Every row gives one point. Each copy is the shape, with its points in the same order, turned, moved and blurred by noise. Say if it was mirrored as well.

Shape:
[[ 0.52  0.01]
 [-0.46 -0.43]
 [-0.41 -0.21]
 [ 0.06  0.59]
 [-0.10 -0.13]]
Copy 1, 5 rows:
[[-0.28  0.37]
 [ 0.65 -0.21]
 [ 0.37 -0.24]
 [-0.51 -0.36]
 [ 0.10 -0.07]]
Copy 1 is: only turned
Copy 2, 5 rows:
[[-0.22 -0.46]
 [-0.55  0.56]
 [-0.35  0.49]
 [ 0.44 -0.07]
 [-0.29  0.19]]
Copy 2 is: only turned

Shape, 7 rows:
[[-0.93  0.17 -0.08  0.25]
 [ 0.44  0.02  0.15 -0.09]
 [ 0.22 -0.17  0.14 -0.43]
 [-0.31 -0.72  0.01  0.14]
 [ 0.35 -0.24  0.35 -0.06]
 [ 0.17  0.77 -0.36 -0.05]
 [-0.33 -0.36  0.03 -0.23]]
Copy 1 (7 x 4):
[[-0.82 -0.26 -0.11  0.71]
 [ 0.22  0.18  0.27 -0.16]
 [ 0.11  0.40  0.03  0.04]
 [ 0.27 -0.05 -0.48  0.70]
 [ 0.37  0.21  0.18  0.12]
 [-0.62 -0.17  0.30 -0.53]
 [-0.10  0.33 -0.29  0.47]]
Copy 1 is: mirrored
Copy 2:
[[-0.25  0.39  0.20 -0.66]
 [-0.07 -0.26 -0.57  0.31]
 [ 0.25 -0.11 -0.71  0.08]
 [ 0.33 -0.46  0.00 -0.47]
 [-0.04 -0.50 -0.61  0.08]
 [-0.41  0.55 -0.26  0.58]
 [ 0.33 -0.06 -0.27 -0.39]]
Copy 2 is: mirrored

Shape (12 x 8):
[[ 0.85 -0.33  0.27  0.45  0.10  0.55  0.08 -0.59]
 [-0.38  0.26 -0.63 -0.02  0.09 -0.04 -0.26  0.17]
 [-0.43  0.68  0.39 -0.43 -0.42 -0.29  0.14 -0.38]
 [ 0.24  0.09 -0.29  0.45  0.15  0.51 -0.48  0.27]
 [ 0.35 -0.02 -0.34  0.51  1.01  0.24 -0.67 -0.16]
 [ 0.19  0.09  0.51  0.50 -0.36  0.24  0.22 -0.52]
 [ 0.51  0.13  0.47  0.47 -0.22 -0.18  0.40 -0.46]
 [-0.09  0.53  0.15 -0.22  0.12  0.29  0.22 -0.02]
 [ 0.29  0.50 -0.28 -0.21  0.44 -0.13 -0.36  0.24]
 [ 0.11 -0.04  0.01  0.06  0.41  0.30 -0.74  0.42]
 [-0.32  0.17 -0.17 -0.63 -0.10 -0.04 -0.24  0.19]
 [-0.53  0.07  0.19 -0.11 -0.19 -0.10  0.37  0.20]]
Copy 1 (12 x 8):
[[ 0.20 -0.17  0.37 -0.40 -0.17 -0.39  0.90  0.77]
 [-0.55  0.06 -0.41  0.28  0.00  0.25 -0.05 -0.26]
 [ 0.18 -0.28  0.24  0.23  0.02 -0.57 -0.49 -0.76]
 [-0.26  0.24 -0.10 -0.13 -0.08  0.43  0.77  0.00]
 [-0.38  0.00 -0.30 -0.36  0.73  0.43  0.68  0.51]
 [ 0.09 -0.04  0.82 -0.15 -0.22 -0.50  0.34  0.10]
 [ 0.26 -0.42  0.89 -0.08 -0.18 -0.30  0.15  0.37]
 [-0.04 -0.33 -0.01 -0.40 -0.18 -0.13 -0.03 -0.40]
 [ 0.04 -0.39 -0.36  0.02  0.24  0.52  0.14 -0.14]
 [ 0.12  0.38 -0.39 -0.25  0.22  0.51  0.42 -0.02]
 [ 0.11  0.07 -0.56  0.18 -0.17 -0.08 -0.23 -0.45]
 [-0.11  0.15  0.11 -0.06 -0.44 -0.18 -0.58 -0.20]]
Copy 1 is: mirrored
Copy 2, 12 rows:
[[-0.57  0.49 -0.09 -0.65  0.96 -0.17  0.35  0.59]
 [-0.01 -0.01  0.03 -0.07 -0.26  0.45 -0.12 -0.41]
 [-0.52 -0.16 -0.05  0.72 -0.35  0.01  0.64 -0.09]
 [-0.14  0.46  0.25 -0.28  0.62  0.24 -0.18 -0.40]
 [-0.64  0.39 -0.07 -0.96  0.37 -0.10 -0.41 -0.53]
 [-0.81  0.02  0.07 -0.03  0.59  0.04  0.79  0.15]
 [-0.79 -0.09 -0.43 -0.08  0.57  0.06  0.77  0.34]
 [-0.13  0.38 -0.02  0.18 -0.12 -0.12  0.65 -0.23]
 [-0.14  0.40 -0.33  0.03 -0.07  0.11 -0.28 -0.45]
 [ 0.07  0.11  0.09 -0.26  0.60 -0.19 -0.32 -0.62]
 [ 0.19  0.08  0.13  0.36 -0.28  0.05 -0.15 -0.12]
 [ 0.24 -0.28  0.04  0.13 -0.16  0.16  0.73 -0.27]]
Copy 2 is: mirrored
Copy 3 (12 x 8):
[[-0.08 -0.38  1.09  0.04 -0.21  0.74  0.24  0.07]
 [ 0.09 -0.23 -0.35  0.15  0.35 -0.38 -0.26  0.30]
 [ 0.50  0.39 -0.21 -0.33  0.45 -0.15  0.55 -0.53]
 [-0.04 -0.36  0.28  0.65  0.25  0.22 -0.42  0.19]
 [ 0.29 -0.71  0.59  0.38 -0.42 -0.11 -0.76  0.26]
 [ 0.09 -0.04  0.47  0.21 -0.07  0.45  0.74 -0.27]
 [ 0.21  0.29  0.49  0.07 -0.38  0.51  0.63 -0.01]
 [ 0.19  0.26  0.40  0.03  0.46 -0.31  0.11 -0.12]
 [ 0.50  0.16  0.14  0.06  0.20 -0.13 -0.70  0.22]
 [-0.11 -0.24  0.19  0.40  0.15  0.05 -0.84 -0.20]
 [-0.04  0.11 -0.25 -0.30  0.59 -0.18 -0.29 -0.10]
 [-0.32  0.34 -0.16 -0.01  0.22 -0.32  0.35 -0.20]]
Copy 3 is: only turned

Shape, 13 rows:
[[ 0.38  0.29  0.21  0.09 -0.07  0.48  0.20  0.11 -0.52]
 [-0.13 -0.39 -0.37  0.28  0.72  0.06 -0.28  0.71  0.47]
 [-0.19 -0.80  0.11  0.40  0.37  0.11 -0.37  0.23  0.48]
 [-0.08  0.05 -0.06  0.67  0.11  0.61 -0.12 -0.07  0.38]
 [-0.08 -0.77 -0.50 -0.60 -0.03  0.06  0.03 -0.81  0.33]
 [ 0.24  0.17  0.23  0.16  0.34  0.73 -0.01 -0.08  0.43]
 [ 0.17  0.24  0.23 -0.22  0.10 -0.15  0.29 -0.67 -0.24]
 [ 0.00  0.23 -0.03  0.25  0.07  0.34  0.02  0.23  0.31]
 [-0.46 -0.43 -0.29 -0.18 -0.12 -0.20  0.15 -0.87 -0.13]
 [ 0.66  0.17  0.04  0.27 -0.14  0.28  0.31 -0.19  0.04]
 [-0.36 -0.62 -0.09 -0.47 -0.13 -0.45  0.66 -0.44  0.10]
 [ 0.25 -0.04 -0.09  0.09  0.26  0.23  0.65 -0.57 -0.25]
 [ 0.38  0.20 -0.03  0.15 -0.06  0.00  0.14 -0.48 -0.02]]
Copy 1, 13 rows:
[[-0.60 -0.11 -0.49  0.42  0.12  0.06 -0.15  0.11  0.38]
 [ 0.20 -0.57  0.21  0.02  0.18 -0.43 -0.29 -0.10 -0.91]
 [ 0.07  0.16  0.36  0.19  0.40 -0.36 -0.05 -0.43 -0.88]
 [-0.40  0.07 -0.08  0.10  0.19 -0.78  0.25  0.04 -0.25]
 [-0.17  0.63 -0.02 -0.13 -0.82  0.39  0.28 -0.61 -0.61]
 [-0.83  0.11 -0.02  0.16  0.08 -0.34  0.04  0.31 -0.39]
 [-0.63  0.45 -0.29 -0.41 -0.01  0.36 -0.05 -0.18  0.30]
 [-0.27 -0.07 -0.02  0.06  0.03 -0.45  0.00  0.29 -0.09]
 [-0.14  0.60 -0.11 -0.38 -0.52  0.14  0.07 -0.88  0.08]
 [-0.41  0.28 -0.70  0.14  0.12 -0.01  0.15  0.29 -0.02]
 [ 0.23  0.76 -0.22 -0.35 -0.58  0.38 -0.52 -0.54 -0.12]
 [-0.67  0.32 -0.76 -0.22 -0.14  0.03 -0.26 -0.32 -0.03]
 [-0.41  0.33 -0.48 -0.24  0.03  0.12  0.23  0.05  0.12]]
Copy 1 is: only turned
Copy 2, 13 rows:
[[-0.12 -0.22  0.43 -0.02  0.51 -0.32  0.12 -0.05  0.02]
 [-0.08  0.47  0.04  0.46 -0.35  0.16 -0.27  0.44 -0.97]
 [-0.68  0.47  0.08  0.37 -0.50  0.14 -0.35  0.64 -0.36]
 [-0.14  0.09 -0.16  0.71  0.20  0.13 -0.26  0.54  0.07]
 [ 0.06  0.83  0.01 -0.72 -0.11  0.42 -0.67  0.53  0.41]
 [ 0.02 -0.25  0.07  0.27  0.07  0.09  0.10  0.79  0.07]
 [-0.20 -0.06 -0.23 -0.74  0.32 -0.37 -0.26  0.27  0.30]
 [ 0.05 -0.13 -0.02  0.39 -0.04 -0.02 -0.29  0.29 -0.16]
 [-0.40  0.60 -0.23 -0.61  0.33  0.05 -0.90  0.27  0.34]
 [ 0.18  0.02  0.06  0.02  0.13 -0.46  0.12  0.14  0.35]
 [-0.15  0.54  0.15 -0.86 -0.08 -0.30 -1.16  0.36  0.12]
 [ 0.08  0.26  0.06 -0.37  0.55 -0.51 -0.24  0.49  0.20]
 [-0.01  0.10 -0.28 -0.27  0.16 -0.32 -0.09  0.12  0.25]]
Copy 2 is: only turned
Copy 3, 13 rows:
[[-0.22 -0.28 -0.51  0.47  0.15 -0.13 -0.14  0.09 -0.06]
 [ 0.29  0.84  0.02  0.20 -0.72  0.62  0.27  0.14  0.23]
 [ 0.72  0.49 -0.13  0.02 -0.74 -0.01  0.49  0.36  0.09]
 [ 0.43  0.56 -0.67 -0.03 -0.03 -0.06 -0.16  0.38  0.12]
 [ 1.04 -0.10  0.58  0.15 -0.59 -0.52 -0.65 -0.09  0.37]
 [ 0.32  0.27 -0.92  0.09 -0.42 -0.10 -0.36 -0.01 -0.02]
 [ 0.37 -0.65 -0.23 -0.10  0.07 -0.24 -0.24 -0.43  0.28]
 [ 0.00  0.35 -0.39 -0.07 -0.18  0.03 -0.18  0.13  0.07]
 [ 0.81 -0.18  0.48 -0.06  0.07 -0.60 -0.24 -0.19  0.52]
 [ 0.13 -0.40 -0.56  0.08 -0.07  0.02 -0.45  0.38  0.15]
 [ 0.33 -0.36  0.62 -0.13 -0.53 -0.65 -0.12 -0.16  0.79]
 [ 0.34 -0.41 -0.39  0.31 -0.05 -0.22 -0.35 -0.08  0.71]
 [ 0.38 -0.41 -0.34 -0.08  0.10 -0.01 -0.39  0.06  0.22]]
Copy 3 is: only turned
